Each point is reached from the start by the listed moves, each made 0, 1 or 2 times, or once backwards (-1), plus a little noise. Is the number of moves made odd or even? Then give how often each move was made.

Moves:
(1): [ 20  -1   6   7 -37   2]
(2): [-2 16 -6 -5 13 17]
(3): [  2  10  12  -6 -22 -11]
Start: [ -2  10  -5 -23  12  -5]
Points:
[ 25   1  17 -17 -60 -29] -> odd (1, -1, 1)
[-23  18 -31 -30  85  21] -> odd (-1, 1, -1)
[ 39   3  23 -10 -95 -27] -> even (2, -1, 1)
[-23   2 -24 -26  70   4] -> even (-1, 0, -1)
[-18  -6  -4 -25  37 -26] -> even (-1, -1, 0)

Moves:
(1): [ -3  27 -26   0  -8   0]
(2): [-14  22  -8 -19  30  17]
(3): [  3  23   6 -11  -4 -14]
(4): [-31  -5   8 -19 -20 -22]
(5): [ -8   2  11   2  11 -21]
(6): [-11  13  24  20  -1  21]
Start: [-19  12  12  19  -9 -16]
Points:
[-34  17  33  23  10 -57] -> even (0, 0, 0, 0, 2, 0)
[-68  23  53  23 -20 -36] -> odd (0, 0, 0, 1, 1, 1)
[  6  54 -95   7  18  34] -> odd (2, 1, -1, -1, -1, -1)
[ -9 -48  53  70 -41  25] -> odd (-1, -1, -1, 0, -1, 1)

Moves:
(1): [ 2  6 -2  9  6 12  1  3 -3 -2  5]
(2): [  6   6  13   0  -3   8  -8 -22   6  -2 -10]
(3): [ -2 -16 -14   1  -6  -1   1   3   1   2  10]
(4): [-12 -16  22  -4   6  23 -13  11  -7  -1  -7]
(5): [ -5 -14  -6   3  -6   7   7 -12  16  -4  -4]
(6): [  8 -12  -3  30   8  10  -8   4   5   4   1]
(7): [ 19   2   8   5 -14   4  -8  15   8   6  -8]
(8): [ -9  -1  -1   3   3 -11   2 -21 -14  14   1]
Start: [  2  -4  -5   4   4 -11  -6   1   8  -3  -7]
Points:
[-20 -36  22  -3  -1  16  -7 -17  35 -10 -36] -> odd (-1, 0, -1, 1, 2, 0, 0, 0)
[ 42  10 -25  42   6   0 -17  10  21 -11   8] -> odd (1, 1, 1, -1, -1, 1, 0, -1)
[ 15 -51  47  52   5  95 -55  -6  29  -4 -31] -> even (2, 2, 1, 2, 1, 1, 1, 0)
[ 31  20 -20  54  10 -36 -12 -19 -20  37   2] -> odd (1, 0, 0, -1, -1, 1, 1, 2)

Moves:
(1): [-7  7 -5  1 -7 13 -3 -7 -7  4 -4 -9 -2]
(2): [-6 -2  1 -5  4  3 -8 -4 -1  0  3 -6 -2]
(3): [  7  12   3 -10  -6   2   5   7 -14   1  -4  -3 -12]
(4): [-20  -5   8   0  -5   3   1  11  17   0  13  10   8]
(5): [  3  -5  -1   3  -7 -11   3  -9   6  -3   6   5   1]
(6): [-2  2 -4 -8  3  3  3  3  3 -6  0  1 -2]
(7): [ -3 -10   1   1   5   1   2  -3   4  -1   0  -9  -4]
(8): [  1   0  -6   2   1 -11   2   6   4   3  -2 -11  -2]
(9): [  6 -12  -8  -1  -3  -3   2  -4  -1   7   4 -11  -2]
(10): [  2   2   3  13 -10  10   0   3  -7  -3  14  -3   2]
(11): [ 0 12  2 -1 -1  5  5 -9 -3  1  2  6  8]
Start: [ -8 -13   1  -7  -3   5  -1   7   4   5   0   8  -9]
Points:
[ -7  -4 -25 -30 -11 -18  10  -7  20   1  -9  13 -15] -> even (1, 0, 0, 0, 2, 2, -1, 1, 0, -1, 0)
[-56   8   3  22 -39  53  -4  10  -1  31  48 -28  18] -> even (2, 1, 0, 2, -1, -1, 0, 2, 1, 2, 2)
[ 15  13 -28  -5 -27  19 -10   7 -42  12  11 -57 -39] -> even (1, 2, 1, -1, 0, 1, -1, 2, 1, 2, 0)
[-39  -5 -14 -29 -30  48 -14  20 -12   7  20 -27 -30] -> even (2, 2, 1, 1, 0, 2, -1, 0, 1, 1, -1)
[ 11 -48 -37  34 -26  15  -3 -10 -29  31  12 -95 -42] -> odd (2, 0, 0, -1, 0, -1, 2, 2, 2, 2, -1)
[  2   4  -3 -17 -20  14 -17 -26 -41   7 -16 -34 -57] -> odd (2, 2, 2, -1, 2, -1, 1, 0, -1, 0, -1)

Moves:
(1): [ -3  15   0  13  -4  -1  -9   3  -8   9 -11  -6  -4   0]
(2): [ 0 -3 -3 -5 -4  1  4  0  2  3 -1 -4 -3  8]
(3): [-5  3 -5  5  2 -9  2 -9 -5 -2 -3 -7  2  6]
(4): [ -8  -3  -5   3 -12  16   0  -1   9   4  -7   2  12  -3]
(5): [-1 -1 -6  4 -2  1 -2 12  4  6  0  1 -5  3]
(6): [ -6 -21  -1 -17  14  -9   3  19   2  -9  16  -4 -14   5]
(7): [ 6 12  2 -4  2  3  6 -2 -3  5  2 -2  3  2]
(8): [  4   7   9   5   2  -4   0  -2   4 -12  15  -4  -1  -6]
(9): [11  8  6  5  5 -2  4  4 -5  3 -2 -1  2 10]
(10): [ -7  -7   1  -4 -16   1   3  -6  14  -3   4  -6  16   2]
(11): [ -4  18  -1  -1  -4   0  11  -3  -4 -21  22   5   2  -1]
(12): [ 6  2  8  9  1  0  2 -4 -6 -2 10  0  8 -5]
Start: [ 4 -6  3  4  0  4 -3  6 -8 10  5 -5 -5  0]
Points:
[ -4  28  10  10  -3  12  29  57   1 -38  95 -15 -13  10] -> odd (1, 1, 0, 2, 2, 2, 1, 2, 1, 0, 2, 1)
[  9 -49  23 -17  24 -25   6 -17  -9  -5  44 -23  15 -11] -> even (-1, -1, 1, -1, -1, 1, 1, 0, -1, 1, -1, 2)
[-14 -65 -11 -52  40 -29   0  42 -12 -16  26 -13 -75  16] -> even (0, 2, 0, -1, -1, 2, -1, 0, -1, -1, 0, -1)
[ -9 -34   0 -35   2  24  16  16   2 -21  36  19   5 -10] -> even (-1, -1, -1, 1, -1, 1, 0, -1, 0, 0, 1, 0)
[ 19  -8  35  26   3  -2  17 -25  -4 -30  52 -17  27  -5] -> odd (-1, 1, 1, 1, -1, 0, -1, 2, 1, 0, 0, 2)
[ -3  28  -1  13   3   8   5  67  -1 -34  61   4 -50   5] -> odd (1, 1, -1, 1, 2, 1, -1, 2, 1, -1, 2, -1)
